Each row of a before or after table is a point. One or more steps were done to the points. Then noise was added and the rows were shuffled. The steps act on columns, c1 being the first. What was done? A step turns or swaps two columns, mirrors them in a line or flattens them onto one, adds a multiple of one to another, or multiplies or shifts one. Angles are multiples of 10 degrees, from the lower column toward the higher: turns from -170 to 170, lines from 10 to 170 but not 90. Use the fewest steps. Two steps may share a column if one is a turn and the other turns, adds or multiplies; they go together, in the order done. Otherwise the lowest column goes first.
In the rows, zero is written as 128.

Before (12 x 2):
[[178 100]
 [160 166]
 [162 113]
 [133 125]
 [122 112]
 [189  92]
 [140 115]
 [128 112]
 [129 123]
 [127 129]
 [162 165]
 [205 148]]
After (12 x 2):
[[151 145]
 [195 130]
 [169  81]
 [124 104]
 [128  93]
 [116 108]
 [120 104]
 [112  93]
 [178  73]
 [117  90]
 [149 146]
 [152  95]]
Steps: shift c1 by -10; shift c2 by -20

Before (14 x 4):
[[117 119  97 152]
 [169 127 137 148]
 [ 87  93 152 141]
 [123 159 102 108]
 [151 159 103 151]
 [156 167  87 106]
 [ 86 177  87 135]
 [ 95 129 173 171]
 [182  89 173 106]
 [132 145 142 146]
 [182 102 127  99]
 [144 114 165 158]
 [103  84  74 178]
 [147 138 136 144]]
After (14 x 4):
[[149 155 180 162]
 [128 163 175 116]
 [ 96 151 122 141]
 [168 157 132 143]
 [102  91 120 133]
 [119 119  95 166]
 [156 141  96 143]
 [194 144 104  87]
 [ 71  94 144 165]
 [154 129  80  89]
 [144 131 116 146]
 [107  85  82 137]
 [ 67 194 123 137]
 [142 127 132 152]]
Steps: turn c1 and c3 by -60 degrees; mirror c2 and c4 in the line at 70 degrees

Before (8 x 8):
[[102  83 118 146 115 207 139 161]
 [148 138 136 169 120 127 162 151]
 [ 83 132 109 122 108 120  54 102]
 [ 87  90 121 162 102 158 139 114]
 [140  83 181 158 172 133  92 129]
 [168 132 180 134  81  98 164 102]
 [ 58 121 131 139 142 173 128 169]
 [119  81 137  94 162 148 155  87]]
After (8 x 8):
[[127 130 136  98 159 108 151 196]
 [134 156 132 149 118 123 158  91]
 [131 121 115 147 111 141  54 148]
 [127 175 129  91 117  49 138 110]
 [116 126 166 152  82 156 164 150]
 [132 178 125 130 100  96 140 142]
 [131 137 147 108 142  81 129  92]
 [120 177 174 117 174 121  89 133]]
Steps: flatten c1 and c3 onto the line at 100 degrees; turn c2 and c4 by -130 degrees; turn c4 and c8 by 150 degrees; multiply c6 by -1

Before (10 x 11):
[[ 67 128  71  95 174 147 116  91 173 105  68]
 [154  86 108 111 102 103  97  99  99  81 111]
 [102  99 102 131 104 117 154  94 134 179  81]
 [133 125  73 144 104 134 156 113 156 103 137]
 [160 109 150 103 106  92  80 133 122 200 115]
 [134 116 101 117 112 133 140 150  88  89  76]
 [146 123 189 112 134 110 130  84  81 120 136]
 [137  84  89 187 118 139 137 132 133 163 138]
 [128  97 109 133 217 102 159 124 179  98 123]
 [133  73 115  92 130 136 151 100  98 107 143]]
After (10 x 11):
[[133 159 100  67 174 182 105  66 136 105  96]
 [133 140 169  92 107 113 126 125 137 199 114]
 [116 104 118 114 129 139 166 111 107 106 155]
 [124 128 134 162 104 156 165  75 121 177 103]
 [124 117 150 112 103 152 136  94 119  80 129]
 [113 154 156 113 134  72 135  94 100 120 157]
 [142 153 113 175 104 180 158 119 151 103 143]
 [112 146 120 137 112 154 157 120 102  89  72]
 [132 115 110 186 119 164 105 136 134 163 133]
 [151 128 151  94 217 150  79 123 166  98 127]]
Steps: flatten c1 and c9 onto the line at 60 degrees; shift c2 by 30; mirror c3 and c6 in the line at 140 degrees; add -1 times c5 to c7; turn c4 and c7 by -40 degrees; turn c8 and c11 by -30 degrees
